Each row of a before or after table is a point. The points were changed in one or more steps. Then noise was added and the rows were shuffled. The steps act on columns, c1 being the first. What was done? A step turns or swaps two columns, mirrors them in a line or flattens them onto one, adds a multiple of one to another, or multiplies or shifts one. Angles are multiples of 10 degrees, from the lower column toward the higher: turns from -170 to 170, lines from 10 to 170 but not 90. Use the fewest steps. Two steps may share a column if one is a turn and the other turns, adds or multiplies; they go together, in the order done. Otherwise the lowest column goes first.

Before:
[[-0.15  0.12]
 [ 0.42  0.08]
 [ 0.06  0.39]
 [ 0.21 -0.32]
 [ 0.34 -0.12]
 [-0.16  0.10]
 [-0.62 -0.33]
 [ 0.24 -0.03]
 [-0.38  0.54]]
After, 9 rows:
[[ 0.26 -0.10]
 [-0.60 -0.68]
 [ 0.43  0.13]
 [ 0.01  0.75]
 [ 0.33 -0.24]
 [ 0.18 -0.60]
 [-0.19  0.25]
 [-0.14  0.26]
 [-0.39  1.04]]
Steps: multiply c2 by 2

Before:
[[-0.63  0.31 -0.11 -0.15 -0.21 -0.43]
 [-0.17  0.82 -0.23 -0.19 -0.20 -0.51]
 [-0.17 -0.25  0.33  0.34 -0.41 -0.53]
 [ 0.41 -0.22  0.10 -0.24 -0.54 -0.27]
 [ 0.08  0.36 -0.17  0.11 -0.45 -0.19]
 [ 0.44  0.32 -0.16 -0.31  0.18 -0.37]
 [ 0.40 -0.32  0.55 -0.17  0.08  0.14]
 [ 0.03 -0.44 -0.11 -0.06  0.02  0.10]]
After:
[[ 0.35  0.47  0.01  0.06  0.35 -0.68]
 [ 0.37  0.22  0.00  0.06 -0.25  0.35]
 [-0.11  0.42  0.01 -0.03  0.23 -1.34]
 [ 0.09 -0.08  0.00  0.01  0.59 -0.48]
 [ 0.37 -0.37 -0.01  0.09  0.01 -0.94]
 [-0.20 -0.61  0.01 -0.03  0.60 -1.26]
 [ 0.04  0.37 -0.01  0.01 -0.25  0.26]
 [-0.64 -0.16  0.00 -0.11  0.33 -1.08]]
Steps: flatten c1 and c4 onto the line at 10 degrees; turn c2 and c5 by 150 degrees; multiply c3 by 0; multiply c6 by 2.5

Before, 13 rows:
[[-0.25  0.24  0.31 -0.10  0.26 -0.14  0.13 -0.63  0.33  0.35  0.15]
 [-0.49 -0.54  0.54  0.02 -0.41  0.43  0.12 -0.07 -0.24  0.38  0.04]
 [ 0.02 -0.11  1.15  0.04 -0.10  0.24  0.01  0.29  0.14  0.19  0.06]
 [-0.31  0.14  0.02  0.32  0.70  0.34  0.44 -0.10  0.15  0.43  0.64]
 [-0.80  0.51  0.38  0.50  0.24  0.14  0.16 -0.30  0.15 -0.07  0.63]
 [ 0.18 -0.03  0.61  0.32 -0.30 -0.06  0.37  0.00 -0.44  0.26 -0.10]
 [-0.01 -0.49 -0.21  0.05 -0.06  0.97 -0.82  0.34 -0.59 -0.07 -0.43]
 [-0.05  0.09  0.00  0.15 -0.02  0.06  0.35 -0.37  0.46 -0.16  0.78]
 [-0.71 -0.53  0.30  0.55  0.75 -0.05  0.11 -0.33  0.23 -0.21  0.58]
 [-0.48  0.08  0.14  0.39  0.00 -0.06  0.37  0.10  0.61  0.22  0.07]
 [-0.09 -0.29 -0.08 -0.73 -0.18  0.63 -0.19  0.67 -0.77 -0.41 -0.66]
 [-0.27 -0.48  0.99 -0.10 -0.37  0.41  0.03  0.30 -0.29  0.49  0.21]
 [-0.41  0.16 -0.16  0.16  0.25 -0.54 -0.10 -0.05  0.20  0.23  0.74]]
After, 13 rows:
[[-0.41  0.02 -0.71  0.16 -0.16  0.09 -0.09  0.19  0.19  0.28 -0.60]
 [-0.09 -0.04  0.52 -0.73 -0.28 -0.21 -0.18 -0.62 -0.78 -0.50  0.73]
 [-0.49 -0.66  0.53  0.01  0.36 -0.40  0.14 -0.20 -0.25  0.06 -0.22]
 [-0.71 -0.35 -0.12  0.54 -0.36 -0.26  0.10  0.74  0.23 -0.44 -0.59]
 [-0.05  0.16 -0.41  0.15  0.24 -0.45  0.35  0.28  0.45 -0.10 -0.49]
 [-0.48 -0.04  0.04  0.39 -0.06  0.02  0.36 -0.08  0.61  0.23 -0.16]
 [-0.32 -0.10 -0.24  0.32 -0.47 -0.61  0.44  0.53  0.15  0.44 -0.30]
 [-0.28 -0.66  0.76 -0.10  0.09 -0.46  0.03 -0.48 -0.30  0.17 -0.62]
 [ 0.02 -0.19  0.93  0.03 -0.10 -0.24  0.01 -0.27  0.14  0.12 -0.68]
 [-0.79  0.49 -0.01  0.51  0.02 -0.44  0.16  0.38  0.15  0.21 -0.60]
 [ 0.00 -0.38  0.38  0.06 -0.18 -0.62 -0.83 -0.30 -0.59 -0.31  0.79]
 [-0.26  0.04  0.11 -0.10  0.21  0.04  0.13  0.65  0.33  0.44 -0.36]
 [ 0.19 -0.16  0.51  0.33  0.23  0.10  0.37 -0.19 -0.44  0.20 -0.34]]
Steps: turn c2 and c10 by 30 degrees; turn c6 and c11 by 150 degrees; turn c3 and c11 by -40 degrees; turn c5 and c8 by 140 degrees

Before:
[[ 0.41 -0.44  0.04  0.10  0.26 -0.07  0.17 -0.20  0.33 -0.15 -0.17  0.45
   0.16 -0.55  0.17  0.10  0.62 -0.51]
 [-0.20  0.62  0.52  0.00 -0.06 -0.28  0.06 -0.18  0.65  0.06  0.04 -0.76
   0.54 -0.13  0.00  0.01  0.29  0.47]
 [-0.24  0.32  0.29 -0.29 -0.49  0.62 -0.43  0.12  0.31 -0.04  0.04  0.44
   0.68 -0.29 -0.18 -0.45  0.39 -0.77]
 [-0.39  0.68  0.49 -0.37 -0.19 -0.29  0.44  0.06 -0.21  0.39  0.10 -0.54
  -0.30 -0.32 -0.08  0.44  0.15  0.45]
 [ 0.52 -0.49  0.40 -0.50  0.01 -0.20  0.51  0.00 -0.59 -0.37 -0.25  0.10
   0.63 -0.03  0.33 -0.83 -0.29 -0.53]
 [ 0.03  0.75  0.71  0.19 -0.20  0.14 -0.46  0.22  0.35  0.28  0.41 -0.42
  -0.41 -0.21  0.29  0.36 -0.28 -0.24]
 [ 0.34  0.43 -0.26 -0.52  0.45 -0.36  0.06 -0.04 -0.35 -0.39 -0.82  0.46
   0.03  0.24  0.35 -0.18 -0.43  0.46]
 [ 0.23  0.46  0.31 -0.20  0.41 -0.11  0.00  0.47 -0.12 -0.26 -0.80 -0.15
  -0.64  0.64 -0.02  0.15  0.08  0.56]
 [ 0.41  0.28  0.37 -0.63 -0.85  0.51 -0.44 -0.30 -0.40 -0.62  0.33  0.17
   0.51 -0.34 -0.35 -0.79  0.09 -0.70]
 [ 0.43  0.09 -0.40 -0.04 -0.62 -0.43 -0.13  0.10  0.22  0.56 -0.30 -0.33
   0.40 -0.52  0.14  0.16 -0.21 -0.15]
 [ 0.13 -0.56 -0.28 -0.30 -0.35 -0.70 -0.31 -0.44 -0.05  0.56  0.39  0.29
  -0.55  0.73  0.41  0.35 -0.26  0.11]]
After:
[[ 0.44  0.15 -0.37 -0.06  0.35 -0.45  0.50  0.13  0.14 -0.32  0.60  0.03
  -0.29 -0.55  0.02 -0.02 -0.21 -0.07]
 [ 0.35  0.46 -0.15 -0.49 -0.30 -0.24 -0.41 -0.02 -0.44 -0.80 -0.28  0.12
  -0.60  0.23  0.41  0.11 -0.44  0.46]
 [ 0.39  0.32  0.33 -0.65  0.44  0.53  0.67 -0.30 -0.49  0.38 -0.62 -0.13
  -0.10 -0.35 -0.27  1.08  0.10 -0.67]
 [ 0.37 -0.41  0.08  0.13 -0.25 -0.01 -0.22 -0.27  0.20 -0.16 -0.18  0.18
  -0.48 -0.60  0.26 -0.21  0.67 -0.55]
 [-0.23  0.38  0.32 -0.31  0.31  0.64  0.24  0.12  0.22  0.06 -0.02 -0.03
   0.15 -0.35 -0.07  0.64  0.36 -0.79]
 [-0.02  0.79  0.73  0.13  0.66  0.17 -0.03  0.21  0.14  0.39  0.37  0.09
  -1.08 -0.21  0.13 -0.17 -0.18 -0.25]
 [ 0.25  0.45  0.32 -0.22 -0.08 -0.12 -0.41  0.45 -0.22 -0.80 -0.28 -0.04
  -1.29  0.61 -0.08 -0.23  0.06  0.50]
 [-0.35  0.71  0.39 -0.40 -0.17 -0.26  0.28  0.07 -0.28  0.08  0.44 -0.11
  -0.86 -0.33 -0.21 -0.55  0.17  0.47]
 [ 0.04 -0.55 -0.33 -0.39  0.55 -0.66  0.31 -0.42 -0.11  0.36  0.54  0.16
  -1.22  0.66  0.44 -0.20 -0.25  0.13]
 [ 0.46 -0.39  0.38 -0.54 -0.72 -0.12  0.17  0.04 -0.74 -0.23 -0.37  0.12
   0.07 -0.05  0.31  0.62 -0.27 -0.55]
 [-0.12  0.56  0.53 -0.05  0.00 -0.31  0.04 -0.16  0.50  0.03 -0.01 -0.03
  -0.02 -0.14 -0.10 -0.05  0.35  0.50]]
Steps: turn c5 and c7 by -70 degrees; turn c5 and c16 by -160 degrees; shift c9 by -0.10; swap c10 and c11; flatten c12 and c15 onto the line at 70 degrees; shift c13 by -0.60

Before, 14 rows:
[[-0.02 -0.26 -0.10 -0.29 -0.34 -0.33 -0.13 -0.13 -0.19 -0.54 -0.40 -0.07
   0.34 -0.32  0.67  0.38 -0.23  0.21 -0.56 -0.51  0.01  0.03  0.03  0.73
   0.03  0.11  0.72  0.67 -0.24  0.29  0.41 -0.29  0.13 -0.03  0.06  0.26
  -0.41  0.17  0.39  0.29  0.19 -0.19 -0.39  0.41 -0.22  0.66  0.29  0.17]
 [ 0.93 -0.33  0.12 -0.25  0.51 -0.90 -0.86 -0.40  0.44 -0.35  0.51  0.33
  -0.28  0.68  0.71 -0.64  0.29 -0.35 -0.03 -0.05  0.15 -0.13  0.75  0.13
   0.37  0.05  0.09  0.37  0.20  0.00  0.42  0.24  0.42  0.17  0.64  0.67
   0.37 -0.14 -0.09  0.26 -0.40  0.21 -0.17 -0.08 -0.03  0.55  0.57  0.56]
 [-0.08  0.49 -0.62  0.26  0.00 -0.23 -0.06 -0.11 -0.14  0.27  0.46 -0.30
  -0.15 -0.11  0.04  0.08  0.65  0.14  0.57 -0.04  0.56 -0.45  0.80 -0.28
   0.47 -0.20 -0.52 -0.10 -0.59 -0.05 -0.32  0.05 -0.88 -0.09 -0.57 -0.01
   0.44 -0.22  0.27 -0.55 -0.56 -0.40 -0.09 -0.53  0.63  0.10 -0.29  0.07]
 [ 0.29  0.55 -0.78 -0.07  0.03 -0.43 -0.20  0.43  0.18  0.34  0.79 -0.30
  -0.45  0.53 -0.33  0.22  0.32 -0.13  0.45  0.42  0.29 -0.51  0.29 -0.02
   0.25 -0.01  0.06 -0.50  0.11 -0.23 -0.35  0.49 -0.57 -0.07 -0.14 -0.38
   0.37  0.03  0.00 -0.93 -0.56 -0.45  0.19  0.02  0.87 -0.39 -0.27  0.42]
 [ 0.31  0.05 -0.61  0.15 -0.38 -0.05  0.18  0.20 -0.19  0.26 -0.23 -0.95
   0.14  0.30 -0.07 -0.04  0.20  0.38  0.37 -0.21  0.75 -0.76  0.14  0.21
   0.16 -0.54  0.07  0.21 -0.25 -0.11 -0.39  0.67 -0.34 -0.70 -0.28 -0.09
  -0.01  0.09  0.33 -0.31 -0.75 -0.21 -0.29 -0.56  0.25  0.04  0.00  0.14]
 [ 0.53  0.18 -0.52  0.51  0.81 -0.75 -0.58  0.65  0.23  0.10  0.36  0.11
  -0.25 -0.09  0.11 -0.43 -0.32  0.07  0.34  0.03 -0.23  0.37  0.17  0.35
   0.79  0.33  0.41  0.41  0.36 -0.54  0.04 -0.11 -0.35  0.13  0.11 -0.19
   0.88 -0.42 -0.66 -0.37  0.58  0.19  0.24 -0.70 -0.27 -0.37 -0.38  0.38]
 [ 0.81  0.34 -0.39  0.37  0.27 -0.75 -0.33  0.59  0.52  0.44  0.43  0.34
  -0.21  0.11 -0.09 -0.57 -0.43 -0.14  0.14  0.34 -0.09  0.13 -0.20  0.10
   0.98  0.27 -0.20  0.51  0.00 -0.13 -0.65 -0.86 -0.04  0.53  0.20 -0.17
   0.78  0.08 -0.25 -0.75  0.19  0.39  0.81 -0.61 -0.31 -0.25 -0.34  0.93]
 [ 0.50  0.58 -0.68  0.16  0.07 -0.29 -0.21  0.35 -0.38  0.24  0.49 -0.01
  -0.52  0.57 -0.12 -0.36  0.26 -0.38  0.66 -0.03 -0.20 -0.10  0.27 -0.44
   0.45  0.53 -0.44 -0.12  0.21 -0.27 -0.32  0.00 -0.42  0.16 -0.18 -0.08
   0.85  0.58 -0.48 -0.34 -0.45  0.31  0.10 -0.54  0.02 -0.66 -0.33  0.24]
 [ 0.08 -0.42  0.61 -0.45  0.21 -0.05  0.18  0.09 -0.06 -0.30 -0.64  0.35
   0.58 -0.12  0.42  0.03 -0.46  0.05 -0.34 -0.50  0.37 -0.43 -0.50  0.48
   0.06 -0.64  0.42  0.11 -0.71  0.18  0.51  0.10 -0.09 -0.43 -0.68  0.08
  -0.25 -0.04  0.44  0.34  0.06 -0.50 -0.25  0.10 -0.02  0.24  0.21 -0.17]
 [ 0.21  0.22  0.58 -0.24 -0.13 -0.56  0.27 -0.36 -0.10 -0.39 -0.48  0.16
   0.38 -0.19  0.62 -0.08 -0.51  0.48  0.04 -0.59  0.27 -0.13 -0.09  1.02
   0.14  0.02  0.24  0.15 -0.29  0.33  0.42  0.12 -0.09 -0.73  0.20  0.00
   0.04  0.05  0.87 -0.35  0.05 -0.42 -0.21  0.16 -0.48  0.32  0.24 -0.34]
 [-0.58 -0.32  0.18 -0.12 -0.11 -0.56 -0.25  0.36 -0.38 -0.08 -0.23  0.35
   0.54 -0.27  0.60 -0.11 -0.41  0.28  0.28 -0.24  0.16 -0.73 -0.22  1.00
  -0.35 -0.32  0.40  0.35 -0.32  0.34 -0.07 -0.08 -0.16 -0.71 -0.19  0.65
  -0.41  0.10  0.55 -0.02  0.05 -0.46 -0.16 -0.06 -0.20  0.26  0.57 -0.15]
 [ 0.59 -0.46  0.25 -0.55  0.34 -0.41 -0.31 -0.16  0.22  0.10 -0.16  0.36
   0.68 -0.55  0.85 -0.05  0.08  0.27 -0.09 -0.70 -0.04  0.21 -0.55  0.50
  -0.21  0.18  0.80  0.52 -0.21  0.48  0.29 -0.41  0.36 -0.87  0.24  0.28
   0.21  0.13  0.39  0.34  0.04 -0.56 -0.21  0.04 -0.24  0.65  0.43 -0.04]
 [ 0.00 -0.31 -0.04 -0.17 -0.17  0.14  0.05  0.10 -0.36 -0.15 -0.18 -0.38
   0.25 -0.09  0.16  0.02  0.35  0.03  0.28 -0.73  0.64 -0.58 -0.40  0.83
  -0.22  0.19 -0.12 -0.14  0.00  0.16 -0.11  0.20 -0.39 -0.11 -0.33 -0.04
  -0.07 -0.47  0.71 -0.26 -0.13 -0.14  0.25 -0.26  0.43  0.31  0.02 -0.22]
 [ 0.38 -0.50 -0.19 -0.23  0.29 -0.57 -0.01 -0.18  0.25 -0.57  0.19  0.42
   0.16 -0.48  0.35 -0.56 -0.57 -0.07 -0.10 -0.92 -0.06  0.13 -0.31  0.35
   0.06 -0.25  0.41  0.45 -0.19  0.13  0.08 -0.20  0.11 -0.39  0.29  0.35
  -0.17 -0.31  0.24 -0.08 -0.24  0.09 -0.52  0.50 -0.26  0.50  0.76 -0.19]]
After, 14 rows:
[[ 0.27  0.00 -0.62  0.16 -0.44 -0.04  0.22  0.25 -0.18  0.25 -0.21 -1.03
   0.09  0.25  0.23 -0.20  0.21 -0.16  0.37  0.20  0.75 -0.77  0.16  0.22
   0.12 -0.57  0.04  0.32 -0.30 -0.09 -0.39  0.66 -0.34 -0.75 -0.26 -0.08
   0.06  0.12 -0.35 -0.13 -0.81 -0.17 -0.34 -0.58  0.17 -0.04  0.37  0.15]
 [ 0.19  0.21  0.60 -0.25 -0.13 -0.54  0.24 -0.45 -0.12 -0.42 -0.47  0.17
   0.41 -0.62  0.17  0.25 -0.56  0.00  0.07  0.20  0.28 -0.12 -0.06  1.08
   0.15  0.00  0.26  0.29 -0.30  0.40  0.34  0.03 -0.11 -0.71  0.23  0.00
   0.02  0.04 -0.73 -0.54  0.06 -0.38 -0.15  0.17 -0.42  0.31  0.76 -0.35]
 [ 0.51 -0.44  0.27 -0.59  0.33 -0.42 -0.29 -0.14  0.26  0.14 -0.16  0.39
   0.66 -1.05 -0.03  0.24  0.06  0.32 -0.12  0.13 -0.01  0.23 -0.64  0.51
  -0.19  0.22  0.80  0.64 -0.18  0.46  0.27 -0.37  0.37 -0.89  0.18  0.25
   0.21  0.12  0.13 -0.58  0.09 -0.52 -0.30 -0.01 -0.14  0.63  0.80 -0.01]
 [ 0.79  0.33 -0.47  0.36  0.24 -0.76 -0.39  0.55  0.55  0.52  0.44  0.35
  -0.11  0.17  0.08  0.18 -0.40 -0.14  0.14  0.02 -0.03  0.17 -0.19  0.05
   1.06  0.24 -0.20  0.70 -0.02 -0.13 -0.55 -0.84 -0.04  0.45  0.20 -0.13
   0.76  0.09 -0.47  0.66  0.19  0.42  0.84 -0.59 -0.24 -0.29 -0.46  0.85]
 [ 0.56  0.53 -0.66  0.17  0.07 -0.25 -0.19  0.39 -0.41  0.25  0.46 -0.05
  -0.52  0.40  0.46  0.10  0.28  0.15  0.64  0.26 -0.19 -0.12  0.26 -0.44
   0.46  0.56 -0.43 -0.04  0.23 -0.29 -0.32  0.00 -0.41  0.14 -0.11 -0.16
   0.81  0.60 -0.08  0.56 -0.47  0.27  0.13 -0.54  0.22 -0.65 -0.38  0.15]
 [ 0.25  0.49 -0.83 -0.01  0.04 -0.42 -0.17  0.44  0.22  0.29  0.82 -0.31
  -0.49  0.50  0.30 -0.19  0.32 -0.27  0.45 -0.07  0.29 -0.52  0.27 -0.04
   0.22 -0.05  0.04 -0.45  0.08 -0.24 -0.30  0.47 -0.61 -0.04 -0.11 -0.39
   0.40 -0.03 -0.83  0.47 -0.53 -0.40  0.21 -0.04  0.94 -0.44 -0.47  0.44]
 [ 0.50  0.17 -0.54  0.46  0.82 -0.78 -0.64  0.69  0.22  0.07  0.40  0.07
  -0.33 -0.03 -0.01  0.31 -0.31 -0.23  0.31  0.32 -0.25  0.40  0.19  0.37
   0.78  0.24  0.41  0.45  0.34 -0.58  0.04 -0.11 -0.37  0.14  0.10 -0.17
   0.83 -0.43  0.15  0.79  0.65  0.14  0.32 -0.71 -0.12 -0.37 -0.16  0.43]
 [ 0.10 -0.35  0.62 -0.52  0.15 -0.05  0.18  0.13 -0.05 -0.37 -0.66  0.36
   0.58 -0.41  0.06 -0.11 -0.46  0.35 -0.35  0.24  0.36 -0.42 -0.54  0.54
   0.13 -0.68  0.36  0.25 -0.72  0.16  0.47  0.12 -0.14 -0.39 -0.73  0.10
  -0.24 -0.08  0.10 -0.51  0.06 -0.53 -0.36  0.14 -0.05  0.26  0.41 -0.11]
 [ 0.03 -0.23 -0.04 -0.31 -0.30 -0.33 -0.13 -0.16 -0.21 -0.52 -0.37 -0.09
   0.31 -0.64  0.03  0.25 -0.22  0.22 -0.55  0.10  0.02 -0.08  0.05  0.73
  -0.02  0.11  0.66  0.74 -0.27  0.26  0.37 -0.29  0.15 -0.04  0.08  0.30
  -0.39  0.14  0.05 -0.45  0.17 -0.20 -0.43  0.44 -0.11  0.61  0.53  0.12]
 [-0.03 -0.36 -0.08 -0.19 -0.08  0.14  0.06  0.11 -0.37 -0.17 -0.14 -0.33
   0.26 -0.19  0.03 -0.34  0.31  0.31  0.36  0.50  0.67 -0.64 -0.47  0.83
  -0.22  0.24 -0.15  0.01  0.04  0.06 -0.13  0.20 -0.41 -0.14 -0.31 -0.01
  -0.03 -0.49 -0.54 -0.54 -0.15 -0.13  0.24 -0.34  0.32  0.25  0.47 -0.19]
 [-0.52 -0.27  0.18 -0.08 -0.08 -0.54 -0.23  0.33 -0.40 -0.07 -0.18  0.37
   0.60 -0.62  0.09 -0.23 -0.39  0.12  0.27 -0.32  0.10 -0.76 -0.19  1.02
  -0.36 -0.32  0.37  0.47 -0.24  0.31 -0.06 -0.05 -0.15 -0.77 -0.13  0.67
  -0.41  0.12 -0.33 -0.43  0.03 -0.48 -0.07 -0.04 -0.38  0.30  0.59 -0.11]
 [ 0.35 -0.49 -0.18 -0.25  0.33 -0.58  0.00 -0.24  0.22 -0.60  0.15  0.46
   0.14 -0.54 -0.25 -0.37 -0.57  0.91 -0.03 -0.01 -0.08  0.17 -0.28  0.44
   0.09 -0.35  0.39  0.60 -0.15  0.09  0.07 -0.20  0.13 -0.34  0.23  0.41
  -0.15 -0.34 -0.17 -0.12 -0.19  0.09 -0.53  0.47 -0.60  0.51  0.96 -0.22]
 [ 0.94 -0.27  0.14 -0.33  0.49 -0.93 -0.84 -0.41  0.38 -0.39  0.52  0.36
  -0.35 -0.29  0.93 -0.27  0.28  0.52 -0.02 -0.39  0.18 -0.15  0.72  0.19
   0.39  0.10  0.08  0.46  0.17 -0.02  0.39  0.16  0.44  0.18  0.64  0.67
   0.40 -0.15  0.24 -0.08 -0.30  0.26 -0.13  0.02 -0.27  0.47  0.09  0.57]
 [-0.08  0.44 -0.66  0.32 -0.03 -0.26 -0.03 -0.09 -0.04  0.33  0.46 -0.27
  -0.07 -0.09 -0.03 -0.11  0.69 -0.17  0.53  0.30  0.54 -0.40  0.82 -0.26
   0.46 -0.22 -0.53 -0.08 -0.59 -0.05 -0.31  0.03 -0.92 -0.06 -0.64 -0.01
   0.50 -0.25 -0.63  0.12 -0.47 -0.42 -0.14 -0.56  0.75  0.07 -0.05  0.06]]
Steps: turn c14 and c15 by 60 degrees; add 0.7 times c37 to c16; turn c16 and c45 by 40 degrees; turn c20 and c47 by 130 degrees; turn c18 and c47 by 140 degrees; shift c28 by 0.10; turn c39 and c40 by -120 degrees
